Every row gives one point. The ring and each string are closed loops that go straight from each point to the next, and from the last back to the first. Before rounding, they use only three directions, however many columns there are. Count how often each string passes through the ring. Passing back the other way cancels.

Ring:
[[ 14   1 -22 -31]
 [ -4  35 -57  -2]
 [-11  45 -59  20]
 [ -2   9 -24  29]
 [ 14 -23  15  10]
 [ 24 -26  32 -17]
 [ 24 -17  17 -35]]
String (23 x 4):
[[  4  17 -13   7]
 [ -4  41 -20  24]
 [-12  36 -42  44]
 [-16  26 -66  46]
 [ -2  10 -43  15]
 [  3  18 -26   3]
 [ -5  47 -42   9]
 [-17  84 -72  16]
 [-15  44 -90  13]
 [ -7  17 -71   8]
 [-20  64 -94  22]
 [-17  73 -68  23]
 [ -8  56 -41  16]
 [  5  11 -21   2]
 [  3  -7 -30  14]
 [  2  24 -19  10]
 [ -3  32 -16  29]
 [  4 -10  -3  32]
 [ 13 -53   8  26]
 [ 14 -38   3  12]
 [ 16 -52   8  15]
 [ 15 -55  11  22]
 [ 11 -33  -6  10]]
Times through: 2
String, 17 rows:
[[  1  23 -30   3]
 [-12  70 -47  22]
 [-20  61 -62  49]
 [ -7  41 -30  32]
 [  2  20 -14  14]
 [  9  -9  -7   5]
 [ 16 -38   7   2]
 [ 12  -9  -5  -4]
 [ 19  -2  29 -12]
 [ 28 -11  45 -31]
 [ 37 -54  39 -49]
 [ 20 -24   1 -27]
 [ 11   2 -12 -13]
 [  8  31 -22 -25]
 [  7  13 -58 -35]
 [  0  14 -63 -13]
 [  0   9 -51   0]]
Times through: 2

Ring:
[[ 21  20  19 -46  22  -7]
 [  4  15  19  -7  11   6]
 [ -7   6  15  35  -2  11]
 [-13  -5   7  58 -12  12]
 [-11 -11   0  52 -14  11]
 [  4 -11  -5  13  -6   0]
 [ 21  -3  -2 -23   7 -15]
 [ 35   9   6 -54  20 -27]
 [ 36  17  12 -65  26 -26]]
String:
[[-28  -3   9  41 -13  43]
 [-19  -4  12  91 -17  12]
 [-25 -11   1  52 -18  34]
 [-12  -8   0  18  -9  25]
 [  8  -1   6  30  -1 -12]
 [  0 -15  -5  57 -14  -8]
 [ -9 -21 -14  13 -16  22]
 [ -6 -11  -8 -22  -5  28]
 [ 12   3   6  -7   6  -6]
 [ 40   8   8 -15  17 -48]
 [ 41  12  11 -26  20 -46]
 [ 18   7   6 -36  13  -6]
 [ 19  10   5 -83  20   8]
 [ 36  23  15 -95  33 -16]
 [  4   5   6 -35   8  16]
 [ 15  11  13 -21  13  -6]
 [ 32  30  30 -18  27 -34]
 [ 14  24  27  -2  18 -11]
 [ 12  15  20  19  10 -15]
 [ -1   4   9   1   2  12]]
Times through: 1
String, 21 rows:
[[ 46   8   2 -72  24 -39]
 [ 14   3  -1 -78  14  14]
 [  6   3   5 -26   6  10]
 [ 33  17  15 -37  22 -30]
 [ 56  35  27 -75  43 -54]
 [ 27  26  22 -73  30  -8]
 [  2   9  10 -39  10  21]
 [  3   8  11 -21   8  13]
 [-12  10  15 -18   5  37]
 [-19   8  16  12  -1  38]
 [-20  -3   4  -5  -6  45]
 [  4   5  12  27   1  -5]
 [ -4   0  14  81  -9  -9]
 [-22 -12   4  93 -22  16]
 [-28 -16  -6  22 -19  50]
 [ -4  -4   2  -1  -3  18]
 [ -3  -4   1  -4  -3  18]
 [-11 -16 -10  -3 -11  31]
 [ -1  -8  -4 -16  -3  18]
 [ 23   5   7  -1   9 -25]
 [ 43   8   7 -17  17 -52]]
Times through: 3

Ring:
[[ 17  -9 -49  15   5  31   9  23]
 [ 34 -22 -36   7  -1   1  27   0]
 [ 18 -32 -11  -1  -1 -23  25 -29]
 [-14 -29   6  -9   0 -22   9 -41]
 [-50 -18  13 -18  -2  -3 -15 -38]
 [-70  -3   2 -16   1  27 -34 -17]
 [-52   2 -22   2   8  47 -31  10]
 [-16  -1 -43  15  11  47 -13  26]]
String, 25 rows:
[[ 19  -5 -42  -7 -13  25  12  15]
 [ 54 -10 -68  23   3  30  28  37]
 [ 34 -17 -53  30  14  21  20  22]
 [  6 -18 -33  17  11  14   8   4]
 [  0 -11 -31   3   1  20   4   5]
 [  7  -4 -37 -10 -13  28   5  12]
 [ 41  -9 -51  -1 -13  21  24  20]
 [ 63 -25 -51  18   1  -1  42  11]
 [ 35 -28 -34  18   8  -7  29  -4]
 [ 16 -25 -24  10   6  -4  18 -11]
 [ 39 -41 -22  23  15 -28  37 -23]
 [ 41 -49  -4   6   4 -53  46 -47]
 [ -2 -28   3 -18 -10 -25  16 -41]
 [-17 -20   1 -19 -10  -9   3 -32]
 [-13 -22  -7  -3   2  -5   4 -24]
 [ -3 -36   0   9  13 -26  15 -38]
 [ -8 -40  13  -4   5 -39  17 -54]
 [-16 -31  16 -25 -11 -32  11 -53]
 [-18 -17  -1 -23 -13  -5   2 -29]
 [-12 -16 -12  -9  -4   4   2 -17]
 [ 14 -30 -18  13  10 -13  20 -19]
 [ 58 -44 -25  20   8 -37  49 -24]
 [ 39 -34 -33  25  14 -13  32  -8]
 [ 10 -19 -27   6   2   6  12  -4]
 [  2  -9 -28 -11 -11  17   5   1]]
Times through: 0
String:
[[-64 -20  29 -31  -7 -14 -19 -55]
 [-72  -6  20 -42 -17   9 -29 -39]
 [-37  -7  -7 -18  -8  17 -14 -15]
 [-27 -18 -11   6  11   9  -8 -15]
 [-57 -12   0  -2  11  17 -25 -19]
 [-67  -9  -2   3  15  26 -32 -15]
 [-95   8   2 -19   1  48 -53  -8]
 [-90  13  -5 -23  -4  56 -52   1]
 [-54   4 -14 -16  -5  40 -29   1]
 [-21 -12 -21   4   6  20  -7  -3]
 [-26  -8 -32  20  19  35 -14  12]
 [-24  -4 -42  27  22  48 -17  26]
 [-20   3 -52  26  18  60 -18  38]
 [-16   8 -53  14   7  63 -17  40]
 [-20   4 -34  -9  -8  44 -13  17]
 [-17  -7 -23  -7  -4  24  -6   1]
 [ 10 -15 -40  21  12  22   8  13]
 [ 34 -16 -55  29  13  24  19  25]
 [ 47 -15 -59  23   5  22  27  27]
 [ 37  -9 -48  -3 -13  20  22  17]
 [  8 -10 -29 -10 -12  15   9   1]
 [ -6 -12 -21  -6  -5  13   3  -6]
 [ 22 -26 -29  16  10  -4  21  -7]
 [ 16 -26 -25  14  10  -4  18 -10]
 [ 37 -37 -23  17   9 -24  35 -20]
 [ 43 -43 -14  11   6 -40  42 -33]
 [ 23 -37  -1 -10  -7 -39  32 -43]
 [ -9 -22   0 -21 -12 -13   9 -33]
 [-18 -17  -5 -16  -8  -1   1 -24]
 [ -9 -25 -10   5   8  -5   6 -22]
 [-12 -37   4   9  15 -26  11 -41]
 [-37 -36  23  -7   9 -32   0 -59]]
Times through: 5

Ring, 7 rows:
[[  6  12   9   8  20   2  11  17 -53]
 [ 10   7 -28  -5  15  -9  21   9 -40]
 [ 21 -10 -43 -19  -8 -19   9   2   3]
 [ 27 -20 -41 -29 -26 -21  -9  -9  34]
 [ 26 -21  -9 -20 -30 -13 -25  -6  37]
 [ 24 -21  22  -7 -25  -7 -30   8  26]
 [ 14  -5  31   7  -1   1 -12  19 -17]]
String (24 x 9):
[[  7  13 -33   0  28  -9  34  17 -59]
 [ -1  29 -47  -3  39  -4  42   1 -83]
 [  6  14 -29  -7  17  -5  18  -2 -47]
 [ 19 -10  -8  -4  -2 -11   2  17  -8]
 [  6  12  -9   6  26  -3  24  21 -59]
 [ -5  31  -4  13  44   6  32  15 -95]
 [ -3  30 -17   1  33   5  23  -5 -78]
 [ 19 -10   4  -4  -7  -8  -8  13  -2]
 [ 13   0   5  -2   1  -3  -4   8 -19]
 [ 28 -29  45   3 -27  -7 -34  28  32]
 [ 34 -41  62   3 -43  -7 -52  30  58]
 [ 21 -15  27  -5 -21  -3 -30   5  17]
 [ 14   0 -11  -9  -2  -6  -2  -2 -14]
 [ 31 -33  18  -9 -34 -14 -31  17  46]
 [ 35 -41  40  -8 -47 -11 -49  17  65]
 [ 17  -9  23  -5 -16  -1 -25   1   6]
 [  9   8  -8  -7   6  -1   1  -5 -30]
 [ 24 -20  15  -4 -18  -9 -19  16  17]
 [ 28 -30  52   8 -24  -6 -32  36  27]
 [ 23 -21  47  12 -11  -4 -20  38   5]
 [ -4  27  14  16  39   9  22  17 -87]
 [ -6  34 -22   2  40   5  31  -3 -90]
 [ 14   1 -13  -7   3  -7   4   5 -21]
 [ 22 -16  -3  -4  -8 -13  -2  22   3]]
Times through: 5
String, 30 rows:
[[ 36 -45  70   3 -47  -7 -58  31  66]
 [ 19 -14  48   6 -15   1 -30  18   6]
 [ 31 -38  79  14 -33  -3 -48  42  42]
 [ 28 -29  37   3 -25  -9 -28  30  29]
 [ 20 -13  11  -3 -10  -8 -12  16   3]
 [  7  12  -5  -1  14   0   7   2 -42]
 [  0  23   1   7  28   6  16   6 -69]
 [  6  14 -10  -2  17  -1  12   2 -47]
 [ 13   2  -6  -3   6  -5   4   9 -25]
 [  1  24 -21  -1  28   1  23  -1 -68]
 [ -5  33 -28   4  43   2  38   3 -92]
 [ 10   8 -20   1  21  -8  24  19 -48]
 [ 22 -15 -14  -4  -3 -16   8  26  -3]
 [ 19  -8 -19 -10  -3 -12   4  10  -6]
 [  6  15 -37 -11  16  -6  19  -8 -45]
 [  9  13 -60 -18  16 -12  28 -10 -40]
 [ 26 -17 -55 -25 -13 -24  10   2  16]
 [ 37 -39 -34 -25 -36 -29 -12  13  58]
 [ 30 -26 -27 -21 -27 -22 -10   6  37]
 [ 36 -37 -36 -29 -39 -28 -16   4  61]
 [ 37 -36 -60 -41 -45 -31 -15 -13  70]
 [ 16   0 -56 -30  -9 -15   4 -25   0]
 [ 15   1 -33 -19  -5 -10   1 -13  -8]
 [ 25 -18 -10 -14 -20 -14 -13   5  21]
 [ 41 -47  -2 -25 -55 -23 -41   5  85]
 [ 36 -37  -5 -28 -52 -18 -42  -9  74]
 [ 21 -12  -8 -19 -23  -8 -22 -13  21]
 [ 13   2 -12 -13  -4  -4  -6 -10 -12]
 [ 24 -18   6 -10 -21 -10 -20   7  20]
 [ 37 -43  39  -6 -45 -13 -45  24  65]]
Times through: 0

Ring:
[[ 28  12  30  33   5 -17 -20 -20  -8 -48  20   4]
 [ 21   7  30  22 -19  -1   1 -15  17 -33  13  -2]
 [  3  -2  26   2 -42  24  31  -6  47  -1   3  -6]
 [ -7   1  11 -14 -43  41  42   3  52  34  -5  -8]
 [-15   8  -7 -23 -16  46  35   8  33  63  -7  -5]
 [-24   3  -2 -22   2  38  31   5  23  55   0   4]
 [-37 -11  16 -15  18  22  28  -5  16  25  14  18]
 [-40 -23  40   2  32  -2  18 -18   7 -22  30  31]
 [-17 -14  46  21  37 -21  -5 -25 -10 -53  36  30]
 [ 12   3  38  33  31 -27 -23 -25 -21 -59  30  18]]
String, 25 rows:
[[-37 -13  14 -24 -14  40  49   2  45  42   4   8]
 [-42  -6  -1 -33   0  47  47   7  35  67  -1   8]
 [-24  11 -14 -24  24  36  19   7   3  69  -1   7]
 [ -2  14   0  -2  20  15   1  -3  -5  26   7   5]
 [-48 -31  44  -8   5  13  41 -14  35 -12  25  27]
 [-95 -68  76 -13  26   3  61 -25  44 -42  46  55]
 [-75 -54  71   1  45 -13  34 -29  16 -55  49  54]
 [  5  14  12  17  48 -12 -24 -14 -33 -11  21  16]
 [ -8  -3  28  12  19  -3   1 -15  -1 -20  21  16]
 [-30 -31  65  22  26 -23   9 -30   7 -73  43  36]
 [  8  -3  49  42  47 -41 -33 -32 -33 -81  41  28]
 [ 39  25  22  44  44 -36 -52 -24 -49 -56  26  10]
 [ 13   9  23  21  13  -7 -11 -16  -7 -26  18   8]
 [  2  -7  42  22   1 -10   2 -21  10 -48  24  13]
 [  6   6  21  12   2   4   2 -11   7 -12  13   5]
 [ -6 -16  49  16 -20   0  21 -19  33 -45  22  11]
 [ 11 -11  51  22 -45   1  22 -19  45 -54  17   0]
 [ 39  28   4  17 -24  12  -7  -5   9   2  -2 -16]
 [  9  11  12   6  -7  14   7  -6  13   5   6  -1]
 [-12 -10  30  -3 -34  24  37  -7  48  -1   8   2]
 [-35 -30  41 -20 -70  46  77  -3  93  11   3   0]
 [  5  17 -11 -21 -50  55  40  12  51  67 -18 -21]
 [ 22  32 -17  -3  -2  27  -2   5   0  48  -8 -13]
 [ -6   4  12  -4  -6  21  18  -4  20  18   6   2]
 [-37 -12  12 -28 -26  48  56   4  55  50  -1   4]]
Times through: 5

Ring, 9 rows:
[[ -2  29  16  -3   7  19   0 -10 -12  20   5  24  17  12]
 [ 11  47   4  27   6  14  -3 -34  -5  13  15  16  -1   1]
 [ 27  42 -28  51  -5   3   7 -38   5   6  18  -8 -33 -11]
 [ 21  18 -40  41 -12  -5  15 -25  10  -9   6 -27 -40 -22]
 [  7  -9 -39  17 -14  -9  19  -8  11 -22  -9 -37 -31 -29]
 [-10 -38 -30 -20 -16  -6  25  24   5 -21 -26 -35 -14 -21]
 [ -7 -34 -25 -27 -16   1  28  39  -4   4 -22 -20  -9  -2]
 [ -2 -12 -12 -23 -10  10  23  35 -12  25 -10   2  -1  15]
 [ -3  14   9 -14   2  18   9  10 -14  26  -1  20  14  17]]
String, 26 rows:
[[  9  16 -10   5  -5  11  14   5  -9  25   4   7  -7  11]
 [  8  40  15   3   6  24   3  -3 -19  45  14  36  13  29]
 [-14  42  44 -12  19  27 -13 -23 -16  17   5  42  42  15]
 [-14  31  31  -7  14  19 -10 -26  -9   0   0  24  31   0]
 [ 16  70  16  36  13  22 -10 -45 -10  29  26  34   6  13]
 [ 32  49 -24  46  -5  10  10 -23  -4  34  24   8 -30   9]
 [  9  19 -14  16  -4   6   9 -12  -1   7   4  -3 -12  -4]
 [ -3  29   8  15   8   8  -6 -39   2 -16   2   1   7 -18]
 [ 33  55 -28  64  -3   3   3 -51   7   7  25  -6 -38 -13]
 [ 61  61 -65  95 -17  -4  18 -44  10  27  38 -19 -78  -8]
 [ 26  21 -39  36 -13   1  19  -9   2  15  10 -14 -39  -4]
 [  0   5 -16  11  -5   0   9 -17   6 -18  -6 -18 -12 -21]
 [-12  -9 -13   1  -3  -5   6 -21  11 -42 -16 -29  -5 -37]
 [  9 -16 -51  24 -18 -16  21 -13  18 -37 -12 -52 -43 -42]
 [ 26  -6 -62  32 -24 -10  31   6   9   2   0 -39 -56 -16]
 [  2 -10 -27   2 -12  -2  19   5   3  -8 -10 -23 -19 -15]
 [ -5 -13 -18  -8  -8   0  16   6   2 -12 -14 -19  -8 -15]
 [  9 -15 -39   3 -18  -3  27  19   1   5  -9 -25 -29  -7]
 [ -1 -55 -52 -25 -28  -9  42  54   1  -2 -28 -42 -31 -10]
 [-26 -55 -15 -51 -14  -2  26  45  -2 -19 -37 -27   7 -13]
 [-26 -36  -1 -44  -6   4  16  28  -4 -16 -30 -14  17 -10]
 [  6  -7 -25  -4 -13   4  23  21  -5  17  -6  -9 -16   4]
 [ 14  -6 -32  -4 -17   7  30  35 -10  36  -2  -5 -23  17]
 [  2 -11 -14 -26 -12  14  27  47 -18  43  -8   9  -2  28]
 [-18  -8  14 -36   1  16  10  22 -14  12 -15  13  25  11]
 [-14  -2   7 -18   1   9   6   1  -5  -6 -13   1  15  -6]]
Times through: 0
String:
[[-23 -13  14 -36   2  12   7  14  -9  -5 -20   4  26  -1]
 [ -7   7  15 -32   1  23  13  32 -23  44  -4  30  23  33]
 [ 13  30   3  -3  -1  25  14  20 -23  63  13  35   5  41]
 [ 19  28 -15  15  -6  14  16   6 -12  43  13  15 -14  22]
 [ -2  10  -2  -3  -1  10   9  -2  -5   7  -3   3   3   0]
 [-10   6   6 -11   2  10   5  -3  -5  -1  -8   4  12  -3]
 [  3  11  -7   1  -3  10  11   1  -6  12  -1   3  -3   3]
 [-20   3  21 -28   7  15   2   3 -10   0 -12  13  29   2]
 [-12   4  19 -35   2  23  11  29 -21  36  -7  28  27  28]
 [ 13   0 -21 -12 -14  15  29  44 -19  55   1  12 -12  34]
 [ 21  -6 -39   0 -20   7  35  43 -12  48   1  -4 -30  24]
 [  2  -4 -18  -4  -9   4  18  11  -3   6  -8  -9 -10  -2]
 [-27 -33   0 -40  -4   3  14  20  -1 -24 -29 -16  17 -16]
 [-29 -43  -5 -42  -7  -1  16  21   2 -34 -34 -25  14 -24]
 [ -5  -8 -14  -7  -7   2  14   4   0  -9 -12 -14  -5 -12]
 [ 16 -13 -50  15 -21  -6  30  15   5   3  -6 -32 -41 -11]
 [ 18 -12 -53  19 -22  -8  29  11   7  -1  -5 -36 -44 -15]
 [  7  -5 -30   9 -12  -2  19   3   3  -4  -7 -22 -23 -13]
 [-26 -33  -8 -25  -5  -6  10  -2   9 -50 -31 -33   7 -38]
 [-21 -43 -25 -21 -12 -12  18   7  13 -51 -33 -46  -8 -42]
 [-21 -51 -29 -27 -15 -12  22  17  12 -48 -36 -48  -9 -40]
 [ -3 -56 -55 -17 -27 -15  38  39   9 -22 -30 -54 -35 -26]
 [ 15 -22 -52   4 -24  -5  36  32   0  14  -9 -30 -40  -3]
 [  9 -17 -37  -4 -18   0  29  29  -3  14  -9 -19 -26   1]
 [ 14 -20 -43  -7 -22   2  37  46  -8  33  -7 -15 -30  14]
 [ -6  -6  -7 -13  -5   6  13   9  -4   1 -11  -5   2  -4]]
Times through: 3

Ring (10 x 14):
[[-26  -1  -8 -24  -1   6 -39 -10   2  27 -10  -9  11 -15]
 [-38  14  -2  -9   9   1 -32   1 -23  40 -16 -18   7 -11]
 [-30  22   9   7  15  -8   0  14 -56  36 -17 -20  -1  -1]
 [-19  19  11  11  15 -12  20  16 -68  26 -14 -16  -5   2]
 [ 10   2   3   5  10 -12  51  10 -71  -1   2   4 -10   2]
 [ 23 -12  -7  -6   5  -8  56   0 -59 -16  12  17 -10  -2]
 [ 30 -24 -15 -18  -2  -3  48 -10 -39 -25  17  25  -7  -7]
 [ 26 -33 -18 -34 -13   3  15 -20  -2 -22  14  23   2 -13]
 [ 12 -29 -15 -37 -15   5 -10 -20  12  -9   7  14   8 -15]
 [-13 -13 -10 -31  -8   6 -35 -15  12  14  -5  -1  12 -16]]
String, 27 rows:
[[-47   5 -21 -30   6  15 -66 -17  13  43 -11 -11  14 -25]
 [-30   5  10 -16  -5  -3 -43   1  -2  34 -22 -22  13  -7]
 [-22   6  26  -8 -11 -12 -32  11 -10  30 -28 -28  13   2]
 [-56  27  -5  -5  19   4 -43   2 -30  56 -20 -25   7 -14]
 [-58  32 -14   0  29   6 -30   2 -47  57 -14 -20   1 -16]
 [-27  13  -9  -5  16   1  -3   1 -44  29  -6  -7  -1 -11]
 [ -7   3  15  -3  -2 -12   4  10 -36  15 -14 -13   2   1]
 [ -5   1  10  -5  -1 -10   9   7 -36  12 -10  -9   1   0]
 [-21  13 -17  -1  23   2  17   0 -61  23   2   1  -7 -11]
 [-20  24  -4  16  29  -8  39  14 -91  25  -3  -6 -13  -2]
 [  1  15  22  19  11 -21  52  24 -86  10 -11 -12 -11  11]
 [  5  11  -1  15  21 -13  66  14 -95   3   4   4 -17   3]
 [ -1   3 -28  -2  26   3  50  -5 -75   2  17  19 -15 -12]
 [  1  -5 -12 -11   8  -1  23  -4 -43   3   6   9  -4  -9]
 [ 13 -10   0  -9  -1  -8  30   0 -41  -6   2   7  -3  -2]
 [ 15 -14 -26 -15  10   3  44 -12 -49 -12  19  24 -10 -12]
 [ 40 -32 -45 -25  10   9  73 -25 -52 -39  40  50 -16 -18]
 [ 32 -34 -59 -33  14  18  58 -34 -39 -34  45  54 -14 -26]
 [ 33 -39 -55 -39   5  17  44 -36 -22 -35  41  51  -9 -26]
 [ 44 -46 -20 -40 -20   3  29 -24   3 -40  22  34   1 -13]
 [ 37 -50 -38 -51 -16  13  14 -36  17 -37  29  41   3 -23]
 [ 11 -32 -44 -44  -1  18   0 -34   5 -14  25  33   2 -27]
 [ -2 -16 -27 -28   3  10  -2 -20 -12   1  11  16   2 -19]
 [  3 -13   1 -19  -8  -4  -1  -4 -13   2  -4   1   5  -6]
 [  6 -17  13 -23 -20  -8 -15  -2   4   2 -12  -6  11  -3]
 [ -9  -7 -15 -20   4   4  -5 -11 -19  11   2   5   3 -14]
 [-29  -3 -31 -30  10  16 -35 -21  -2  25   3   4   7 -25]]
Times through: 0
